Each wall is flat, endless, passes through zero and stands at right angles to its row. A trip goes straight from one point to another. Which walls does it cross, in order?
In the rows, zero is written as 128.

Walls:
(1): [146 108 106]
(2): [103 140  63]
(3): [161 111 134]
(4): [136 145 102]
(5): [116 128 151]
Trips:
[151  91 116] to [154  78 151] -> 5
[123 121  73] to [160 102 124] -> 3, 2, 4
[151 150 131] to [143 197  61] -> 2, 1, 3
[134 126 169] to [194 117 159] -> 1, 5
[173 168 184] to [125 117 152] -> none
[113 173  81] to [158 113 157] -> 1, 3, 2, 4, 5

Walls:
(1): [127 142 104  93 140 108  96 113 180 154 139 155  45 102]
(2): [142 155  97 128 142 142 111  89 130 135 103 117 109  90]
(3): [128  93 130 108 153 124 108 142 152 134 127 151 131 115]
(4): [144 137 153 158 155 126 146 162 164 130  99 118 172  86]
Trips:
[102 108 163 201 157 153 120 162 129 103  90 108  75 161] to [ 87 139  90 120 184 115 123 121 136 127 125 182  88 136] -> 3, 1, 4, 2
[ 83 162 102 104 142 119 102  98 126 102 100 102  95 138] to [155 191  82 180 139 146 112 101 102 126 102 123  85 188] -> none
[184 116 131 120 141 124  82 159 144  75 111  76 138 149] to [144 136 115 146  99  96 130 154  87 137 163 112 115 131] -> 3, 4
[162 154  94 166 128  93 149 119 115 133 128 117 154 118] to [115 156  66 104  83  92 138 147 101 131 183 141 113  69] -> 1, 4
[143 160 117 151 132  99 113 162  92 200 135 105  83  81] to [110 156 157 143  92 116 131 171 131 157 179 158 151 141] -> 2, 1
[131 133  86 129 125 155  79 159 100  96  71 118 133 133] to [138  93  92  92 146  81 148 164 139 131 200 106  97 163] -> 3, 1, 2
[149 176  92  74 113 159 172 143 131 126 171  82 109 125] to [121 112 125 148 111 137 125 135 131 124 132  97 140 176] -> 1, 2
[151  74  86 146 136 184 153  82 171 144 103 127 127 130] to [131 111 135 121 116 128 105 143 141 171 131  94 170 177] -> 1, 2
